Rows are points. Examples show where two turns around zero, p and q, send a point. Write where each new point lands after one turn and then the other. Backwards means that the second turn is done in reverse. Each puzzle has new turns, and all numbers are rounded.
In the rows, 128 means zero.

Turn p:
[ 80 140] -> [ 80 118]
[153 129] -> [150 140]
[193  81] -> [207 114]
[105 157] -> [ 95 144]
[110 133] -> [110 125]
Turn q:
[145 154] -> [158 120]
[71 79] -> [ 64 167]
[151 165] -> [170 117]
[145 114] -> [120 108]
Where do these land?
p, then q: [129 133] -> [132 131]
p, then q: [120 139] -> [131 141]
p, then q: [ 94 159] -> [127 174]
q, then p: [ 90 111] -> [ 90 144]
p, then q: [206  97] -> [159  50]

Turn p:
[178 112 167] -> [129  67 152]
[133 135  59] -> [185 166 115]
[109 153 117] -> [123 160 135]
[ 92 112 169] -> [ 75 119 109]
Turn q:
[115 130  80] -> [137  89  98]
[156  92 189] -> [121 161 196]
[ 99 113 148] -> [ 91 127 139]
[143 177  96] -> [163 137  79]
Where do these land?
p, then q: [114 191  79] -> [148 199  95]
q, then p: [140 103 190] -> [ 70 132 163]
q, then p: [151  95 121] -> [116  89 132]
p, then q: [106 123 122] -> [130 121 106]

Turn p:
[130 162 122 177] -> [110 167 122 169]
[ 94 122 147 127] -> [142 130 165 126]
[105 167  80 112] -> [ 62 121 144 127]
[103 177 161 130] -> [117 181 160 114]
[201 107 119  91] -> [137 102  57  90]
[145  91 103  90] -> [130  75 108 105]
[119  70 164 169] -> [198 120 139 164]
Turn q:
[113 103 167 105] -> [112 163 166 129]
[192 121 156 112] -> [182 163 138  97]
[ 88 197  76 148] -> [ 82  68  68 117]
[105 107 124 176] -> [120 130 111 182]
[142 113 117  98] -> [144 116 157 114]
Where do these land?
p, then q backwards: [145 124  89 107] -> [104 160 103 131]
q, then p: [ 87 173 186 125] -> [ 72 134 189 115]
p, then q: [104 106 158 101] -> [149 159 154 103]
q, then p backwards: [172  86 165 106] -> [ 98 133 195 142]
q, then p: [160 138  68 172] -> [136  79  74 163]
p, then q: [101 141 101 156] -> [104 148 106 159]

Turn p:
[138 153 108 107 136 148] -> [112 153 121  99 113 124]
[152 134 167 188 129 159] -> [164 143 132 124 170 186]
[ 96  71 136 145 131 156] -> [112  71 118 140 133 169]
[136 169  60 153 172 115] -> [ 79 200 100 153 132 122]
[159 105 163 131 134 124] -> [154 109 123 114 167 123]
[ 94 145 190  45  87  73] -> [159  86 211 113  93  52]
[121 120  72 126 106 120] -> [117 134  92 152  87 119]
Turn q:
[133 186  82 104 179 153] -> [130 132  88 106 201 172]
[ 79  94 120 104 134  87] -> [ 63 101 123 147 104 132]
[167 112  78 104 112  86] -> [125  76  86  92 120  96]
[131 146 133 136 136 133] -> [137 142 124 134 141 130]
[103 154 149 194  89 155] -> [176 178 128 166  88 150]
[ 95 148 115  96  94 166] -> [116 157 124  89 106 176]
[160  70 174 161 113 171] -> [175 118 208 134 105 110]
[156 114 173 125 167  72] -> [102 120 142 157 159  58]
Where do these land?
q, then p: [108  76 155 135  82  91] -> [184 101 149 173  95 127]
q, then p: [148 136 117 180 107  85] -> [155 152  81 170 127 112]
q, then p: [ 59 147 118 180 124  98] -> [140 165 104 168 100 194]
q, then p: [158 124 138 160 116 165] -> [166 141 117  98 157 116]
p, then q backwards: [141 170 159  74  70 160] -> [170 105 135 117  53 174]
q, then p backwards: [143 163  89  97 127 191] -> [171 134 162 144 133 195]
q, then p: [157 126 138  73 188 127] -> [ 67 100 161 126 167 105]
q, then p: [106 120 115 160 193 106] -> [103 124 108 166 169 176]
p, then q: [131  90 123  93 145 129] -> [ 92  91 128 133 113 132]

Turn p:
[128 144 176 129  88 108 121 169] -> [ 63 146 125 112 130 107  96 130]
[139 152  73 102 146 134  75 113] -> [163 134 102 162 115 166 121  74]
[164 108 107 104 207 114  75  94] -> [203 110 165 146 137 137 107  58]
[118 131 130  91 101 121 195 137] -> [123 169 105  81 128 106 164 153]
[109  60 164 167 113 132 149 100] -> [106  87 191 110 122 122 163 166]
[109 147 123 104  39 172 154 136] -> [ 69 177  93 117 123 170 171 161]
[111 102 145 194 131  70 119 121] -> [111  72 160 139  83  81 112 140]
[110 167 158 117  97 163 180 106] -> [102 174 114 142 160 114 173 170]
[116 146  86 104 189 147  70 159] -> [166  95  81 143 158 159  97  69]
[175 159 104 118 144 149 129 164] -> [158 159  99 127 143 152  80 135]
[130  92 141 177 153  98 141 107] -> [146  86 172 130 108  95 125 150]
Turn q:
[ 93 101 146  84 167 148 154 138] -> [ 95 107 183 101 131 148 121 163]
[162 110  89 119 154 136  95  99] -> [126  98  83 123 128 177 111 115]
[101 106 128 145 118 167 166 119] -> [121 109 167 120 125 130 177 111]
[153 177 125 100 115 138 138 109] -> [134 182 112 122 112 158 138 136]
[ 69 121 143 106 167 149 132  96] -> [ 86 115 176 149 155 166 135 147]
[ 93 115 126 148 128 144 122 194] -> [117  89 141 138 104  76 143 160]
[136 156  94 121 160  73 156 168] -> [186 128 115 114 146 119 112 192]
[131 102 139 108 119 128 146  99] -> [115 135 145  99 146 143 127 104]
[151 103 152 180 162 134 112 184] -> [156  75 142 147  81  91  92 122]
[153 208 140 209  87  51  58  98] -> [179 190  56 230 156  86  98  87]
[166 110 127  89  31 141 129 104] -> [ 93 180  88  66 122 114 154  72]
Where do these land?
q, then p backwards: [109 140 128 127  66 143 139  92] -> [104 144 147  71 104 133 131  97]
p, then q: [116 129 106  86 152 105 158 117] -> [161 157 111  92 143 156 123 129]
p, then q: [162 143  83 134 184 189  77 146] -> [128  73  95 153  64 179 120  86]
q, then p: [192 123 177 126 102  58 153 163] -> [130 187 141 157 100 116  86  46]
q, then p: [ 82  98 127 132  87 153 100 166] -> [114  94 115  94  93  79 164 126]
p, then q backwards: [105 118  69 196 142 107  90 141] -> [158 110 105 169 185 162  83 161]
q, then p backwards: [118 180 177  79 130 107 153 151] -> [198 141 160 135  94 127 172 122]
q, then p: [131 129 125 125 160 114 102  82] -> [144  96 134 160 152 161 126 131]
p, then q backwards: [137  93 160 149 130 175 180  94] -> [ 67 146 114 110 153 121 188 139]

Turn p:
[161 164 129 149 134 149 110 118] -> [161  87 123 148 118 147 136 122]
[ 88 109 126 177 156 119 142 102] -> [ 94 146  90 181 128 118 120 144]
[118 104 130 127 149  99 107 132] -> [108 142 124 124 121 141  90 141]
[127 146  93 132 142 114 106 117] -> [129 105  91 119 136 139 109 124]
[137  82 144  99 132 121 178 135] -> [127 169 170 128 146  84 112 127]
[112 102 136 116 142 145 162 172] -> [103 163 163 137 146 123 130  93]
[120 126 159 124 120 191 112  95] -> [121 103 143 145  68 103 159 117]
[181 152 135 125  88 120 130 137] -> [176 107 155 108 146 140 148 149]
[121 113 109 103  75 118 108 124] -> [109 115 131  73 131 118 144 154]
[114 182 120 128 141 105 125 148] -> [151 143  91 118 138 167 133 107]
Turn q:
[111 108 171 162 120 146 147 112] -> [ 95 141 156 171 155 120 124 126]
[144 101 145  94  94  93 120 112] -> [115 107 132 120 100  70 144 121]
[107 128 110 158 121 125 106 149] -> [111 119 114 144 108 165 123 132]
[126 107 170  89 124 142 186 130] -> [124 181 151 127 149  83 158 104]
[162 103 144 156 123 113 105 152] -> [ 86 107 151 111 116 136 137 157]
[111 162 141  97 154 164 130 133] -> [146 150 120 106 161 140 112  87]
[119 138 102 166 129 153 124 135] -> [138 127 135 150 127 175 118 137]
[126 170 101  98 146  98 133 116] -> [168 134  85 105 122 113 106 135]
[112 102  95 164 163 134 112 122] -> [130 103 107 154 150 168 149 153]
[161 161 101  96 105 113 116 119] -> [167 112 129  95  92 111 109 127]
Where do these land?
p, then q: [ 82 143 112 121 122 116 132 142] -> [172 142 105 136 131 133 122 114]
p, then q: [155 120 119 110 137 128 139  87] -> [110 102 118 108 105 112 137 155]
q, then p backwards: [148 107 121 114 135 122 134 143] -> [120 134 134 119  93 132 129 126]
p, then q: [172 118 139 103 145 113 134 149] -> [107 100 145  92 150 115 111 120]
p, then q backwards: [167 114 119 138 141 159 150 125] -> [132 117 140 131 111 150 124  79]
q, then p: [ 31 127 145 128 138 119  83 137] -> [ 72  84  55 148 134  93 130 128]
p, then q backwards: [129 104 145 120 110 122 143 125] -> [151 122 142 132 123 121 154 130]
p, then q backwards: [116 119 124 102 109 132  95 146] -> [152 129 139 121 125 128 103 164]
q, then p: [111 206 142 189 117 154 142  99] -> [121  70 128 148  72 199 120 133]
p, then q backwards: [168 123 114 155 125 114 130 127] -> [140 131 120 155 149 137 122  93]

Turn p:
[127 151 158 160 115 127  97 119 117] -> [110 124  97 156 147 132  96 129 111]
[137  94 155  97 179 151 130 179 151] -> [176 191 127 102 134 123 134  93 159]
[112 153 136 146  87 142 134 139 135] -> [100 139 136 131 145 151 121 141  92]
[113 120 133 157 127 147 116  95 148] -> [108 116 135 146 152 150 109 132 157]
[131 172  92 168 147 178 119 126 150] -> [140 100 127 116 136 207 102 116 123]
[134 111  96 133 119 120 125 140 113] -> [142 122 140 122 101 123 119 154 125]
[121 107 128 103 154  79 166 145 124] -> [160 137 127 124 124  92 185 142 136]
[147  96 130 111 133 102 191  99  93] -> [135 116 160 169  95  92 182 120 136]
[ 78 155 155 119 103 134 106 130  96] -> [113 121 132 127 176  98 101 125  83]
[180 121  97  86 116 100  95 107 153] -> [ 95 113  98  86  70 111 130 127 159]
Turn q:
[149 127 139 100 157  90 138 122 101] -> [105 122 136  98 134 134 120 163  89]
[100 157 126 143 103 195 161  99 109] -> [144 107 137 148  61 167 138 105 165]
[181 112 122 107 140 122 122 157 138] -> [130 106 117  93 155  90 148 135 111]
[158  69 100  95 145 104 119 129 162] -> [127 123 151 129 167  74 148 119  75]
[130 148 111 140 125 132  88 103 147] -> [167 150 138 123 150 147 128 107 134]
[105 155 122 159 144 136 126 131 173] -> [115 154 140 132 150 142 139  97 171]
[114 132 132 161  93 136 152 111  93] -> [137 136 109 159  83 153 138 148 137]
[142  90 139  86 135 125 108 136 131] -> [133  97 136 126 150  94 107 131  97]
[144  93 190 136 128 124 157 116  60] -> [110  76 104 156 109 154 122 198 104]
[ 91 149  99 146 132 138 114 156 133] -> [118 157 105 127 123 133 116  83 147]
[ 94 174 128 135 104 105 122 149 161] -> [124 180 132 119 127 117 103 123 177]
Where do these land?
q, then p: [ 65 129  84 147  86 128 131 145 133] -> [ 76  79 101 139 134 162 122 154 106]
q, then p: [122 118 143 107 151 162 113 129 144] -> [126 130 129 143 134 109 118 123 175]
q, then p: [146 128 132 137 121 134  95 138 132] -> [144 119 118 119 102 135 134 120 147]
p, then q: [134 117 105  97 169 108 119  79 130] -> [125 137 171 159 148  82 149 137 109]
p, then q: [147 143 127 130 196 113 129 152  73] -> [168 130 118 112 134 124 191 163  86]
q, then p backwards: [140 146 113 137 110 119 145 149 148] -> [135 103 137 102 133 107 131 135 147]
p, then q: [111 145 145 114 208 138 125  31 147] -> [109 119 205 187 179 129 184 103  96]
p, then q: [146 139 139 125  80 168 131 114 123] -> [142 129 125 160 112 164  86 125 140]
q, then p: [131  95  99 146 114 107 194 159 130] -> [126 113 146 139 151 127 173 184  84]
p, then q: [112 133 155 106 109 114 111 148 113] -> [114 156 121 103 126 143 107 137 104]
p, then q: [140  96 152 156 100 125 112 152 118] -> [140 161  92 109 137 141 116 123 158]
q, then p: [143 147 143 135  94 119 129 139 145] -> [126 147 102 104 117 144 150 136 127]

Turn p:
[153 126 157 147 119  92 110 106  93 131 123] -> [ 91 168 112 139 117 106 125 100 110 119 135]
[122 131 155 126 126 169  81 128 144  94  92] -> [133 158 117  97 145 134 155 181 106 100 111]
[117 121 115 153 109 108 120 128 182  85 150] -> [127 130 128 169 144 134  88 183 144 116 137]
[152 152 160 143 138 116 152  84 134 112 134] -> [ 77 147 131 112 145 147 100 121 119 139 153]
[ 56 176 136  89 114 164 121 176 124 128  90] -> [195 148 121 118 124 188 183 148 123 158  92]
[114 125 185 171 135 148 150 171 127 114  83] -> [152 158 161 124 136 132 141 150  48 149 142]
[188 151 130 152 170 106  82 104 186 140 126] -> [ 77 158 144  95 149  71  87 162 160 144 104]
[123  91  98 145 127 114 155  66  87 203 152] -> [ 85  77 145 141  84 126 104  47 126 104 101]
[112  83  58  63  68 195 206 150 125  67 186] -> [212  26  98 137 147 190 127 126 163  73 207]
[118 104 165  96 177 116 110 107 127 137 171] -> [ 70 102 117 119  86 118 159 150 140 149 143]
[105 132  96 103  96 151 144 167  52 207 177] -> [189  78  84 127  61 130 136  48 128 148 108]
[153 123 108  87 124  90 107 136 162 160 110] -> [135 152 157 125 111  98 135 126 194 124 120]
[151 147 103 190 162  95 124 140 121  85  71] -> [118 163 148 161 214  90 125 124 100 141 111]
Turn q:
[101 152  99 118 108 154 139 139  88  96 151] -> [139 166 111 102 141 167 116 129 123  87 153]
[144  96 131 184  78  73 208 144 157 172  98] -> [ 76  30 136 127  53 113 110 150 150  98 129]
[105 137 170  97 193 164 120  65 129  98 166] -> [144 181 158 118 196 107  96 116 147 188 159]
[ 93 171 176  92 126 118 113 111 147  98 127] -> [148 154 122  94 163  72  93 125 107 130 115]
[151  42 144 178  92  80 167 203  96 157 106] -> [ 97  84 185 137  27 160 141 173 150  90  80]
[172 122 152 166  89 112 150 139  89 191  81] -> [130  78 118 110  59 124 161 122 191 115  96]
[112  97  91 112 116  86 121 121 101 162 111] -> [112  97 129  97 106 174 138 111 102 146  99]
[120 161 135  98 182 128 121 160 151 150 148] -> [111 157 149 119 147  87 175 119  97 138 150]
[124 144 119  97 173 137  82  89 158  75 139] -> [155 160 129 160 193 116 106  99  92 160 133]
[ 84 149 135 124 162 186  80 113 160  97 103] -> [108 185  95 155 201 106 118 121 130 141 104]
[133 165  78 171 148 132 113 115 102 100 147] -> [132 163 102 158 115 157 117  74 124 116 165]
[121 138  91  90 142 191 134 104 140 115 139] -> [130 138 108 131 202 154 141 134 131 131 163]
[211  94 114 146  69  88 170 175 106 137  90] -> [159  44 150 146  60 152 154 140 147  65 105]
[118 124 156 117 116 142  75 115 169 145 188] -> [148 157 102 135 129 102 127 179  99 188 140]
Where do these land?
p, then q: [174 144 100 138 135 176  96 120 170 147 129] -> [148 117 154 134 161 113 153 117  74 129  77]
q, then p backwards: [100 152 161 106 161 152 101  98 140  78  65] -> [170 173  61 171 134 109 106 119 118 124  87]
q, then p: [137 163 138 187 170  97 157 167 173  74 157] -> [ 84 169  62 197 119 136  89 144  97 141 132]
q, then p backwards: [106 135 158 124  90  79  87 143 107 157 167] -> [125 142 188 138 119 164  96 162 130 178 138]
p, then q: [108 112  92 159 103  66  90 113 104 186 137] -> [114  96  70 152 101 118  67  94 140 124  83]
q, then p: [167 146 120 130 162 112 130 180 121 184  95] -> [117 127 173 157 130 186 109 100 113 115 177]
q, then p: [173  80 164  81  68  96 175 125 171 174 113] -> [165 121 179 156  76  65 172 137 121  94 193]
p, then q: [ 81 122 164 112 160 106 148  85  84 127 150] -> [ 76 136 101  90 134 168 100 159 164 131 147]
q, then p: [107  67 132 122 120 166  78 115  97 122 106] -> [167 139 169  72 153 125 140 136 110 141  81]
q, then p: [ 81 186 140  96 160 179 184 127 179  91 151] -> [ 75 100  84 168 137 116 158 163 160 215 134]
q, then p: [182 127  83 112  88 158 151  66 127  99 161] -> [122  60 104  89 130  58  94 152 130 107 141]
q, then p: [144 137 104 178 114 143 159 145  76 159 115] -> [153 109 132 127 138 182  90 165 144  89 144]
p, then q: [104  94 108 119 133 132 108 179 116  66 118] -> [113 118 179 166  89 140 137 117 139  90 167]

Turn p:
[101 123 130  97 103 141 166 115 132 147 105 129] -> [101 135 105 104 111 111 121 117 160  92 118 130]
[138 124 124 134 144 125 107 122 139 119 122 174] -> [131 134 134 139 146 156 164 111 121 125 144 135]
[108 118 139 105 109 116 143 117  91 134 102 125] -> [113 130 111 141  93 122 116 128 136  95 107 149]
[116 118 128 164 150 129 151 121 136 115 137 126] -> [132 104 131 129 135 145 118 101 127 139 116  98]
[126 145 147 119 115 124  94 137 146 102 124 136] -> [119 118 116 129 150 143 132 155 113 127 157 149]
[154 162 127 142 140 131 123 134 124 117 126 147] -> [144 135 132 155 143 138 145 145 130 128 146 106]
[108 118 101  89  88 124 158 110 114 117 118 126] -> [ 87 160  90 124 119 115 118 124 139 111  96 137]
[121 126 138 140 142 121 130 135 130 153 179 109] -> [123 114 156 121 108 107 112 117 119 165 143 114]
[147 146 114 146 148 107 105 124 142 133 112 124] -> [164 135 135 147 157 124 125 119 118 127 143 134]
[144 134 125 164 122 132  93 161 132 138 139 125] -> [151 112 153 138 147 127 137 149 139 166 136 143]
[109 129 119  95 113 155 118 109 104 129 108 114] -> [108 155 135 116 119 133 108 148 136  94 110 147]
[149  95 145 142 134 132 162 109 131 141 150 105] -> [151 125 119  99  90 130 117 107 127 151 117 103]
[142 127 127 129 155 126 114 171 143 119 141 125] -> [139 106 146 124 148 112 154 143 101 144 131 121]
Turn q:
[109 141 146 123 148 137 118 148 130  65 135 139] -> [124  96 166 155 132 107 138 120 102 116 150 158]
[143 138 147 159 118 101 141 115 140 145 101 122] -> [140 153 107 114 100 143 159 135 148 127 129 145]
[109 127 136 149 126 139 145 111 122 144 125 115] -> [106 138 108 122 135 118 145 120 148 140 128 131]
[159 135 120 135 135 137 148 116 118 121 137 113] -> [153 126 118 115 140 129 135 115 127 150 149 121]
[132  65 146 128 114 113 119 120 114 114 146 112] -> [130 166 142 169 122 117 142 113 113 143 116  91]
[137 105 141 129 146 138 128 121 113 143 145 137] -> [138 130 124 150 151 124 132 137 139 147 114 115]
[136 119 140 123 108 140 147 127 115 142 150 126] -> [123 141 113 140 132 132 112 122 128 162 128 125]
[108 129 121 136 117 140 116 154 119 116  91 128] -> [101 143 145 126 132 128 123 141 131  97 155 136]
[111 140 103 113 126 125 123 115 116 117 141 119] -> [123 116 137 107 126 101 112 113 121 128 125 118]
[113 144 140 119 127 122 124 120 187 125 147 183] -> [125  91 102 143 113 135 127 144  92 113  86 167]
[133 146 127 121 159 111 135 166 138 135 140 132] -> [135  84 142 133 112 150 125 145 142 133 135 126]
[122 121 141 110 115 129 122 112 111 142 119 141] -> [124 153 135 126 137 121 115 137 131 136 105 137]
[125 138 140 110 146 131 126 140 160 128 121 120] -> [124 105 141 129 128 158 135 117 128 118 117 141]
[145 137  31 114 122 124 116 139 118 145  86 122] -> [134 131 130  54 135 139  94 154 121  85 150  77]
[138 134 139 150 115 134 112 116 120 137 137 112] -> [141 144 109 137 126 118 125 108 148 124 133 130]
Where do these land?
p, then q: [118 130 134 143 121 123 134 179 126 149 127 137] -> [116 136 121 144 105 150 160 147 119 138 113 110]
q, then p: [123 140 153 128  87 139  96 157 126 140 150 113] -> [127 135 136 136 161 169 109 125 142 153 154 151]
p, then q: [148 132 124 116 138 111 144 114 146 149 131 126] -> [154 125 124 107 109 117 122 112 126 142 122 123]
p, then q: [140 112 149 141 129 167 150 113 130 151 143 118] -> [126 146 129 126 127 164 103  91 116 130 111 135]
q, then p backwards: [140 120 118 140 142 111 112 115 126 147 147 136] -> [149 132 127 140 127 129 158 140 120 127 112 115]
q, then p: [119 132 107 123 108 119 147 114 120 152 107 105] -> [102 147 126 112 136 103 112 140 125 105 143 135]
q, then p: [106 150 115 131 137 113 148 124 139 107 106 127] -> [ 91 126 108 123 102 121 142 125 122 120 120 130]
q, then p: [140 118 127 144 102 112  86 109 117 135 128 145] -> [148 137 105 163 160 125 125 152 122 135 135 130]
p, then q: [144 122 107 112 141 146 141 139 116 148 152 137] -> [118 136 135 111 102 144 133 116 144 151 127 152]
p, then q: [138 118 156 113 135 118 129 135 112  45 118 130] -> [ 98 142 144 121 167 111 112 147 132 127 188  93]
q, then p: [127 123 142 120 142 126  99 117 117 154 119 128] -> [151 114 114 121 155 133 132 131 123 110 143 125]
p, then q: [133 109 111 110 135 145 142 137 153 123 122 139] -> [121 118 153  97 135 136 137 125 119 148 121 130]
q, then p: [142 157 143 139 135 150 114 120 121  44 108 140] -> [116 131 118 173  81 159 165 113  98 151 145  95]
p, then q: [123 119 111 137 143 129 131 117 138 127 129 102] -> [148 139 146 120 139 127 129 122 142 117 114 131]
q, then p: [ 80 137 124 124 123 111 147 131 134 149 135 137] -> [100 111 120 121 137 113 124 115 144 114 116 166]
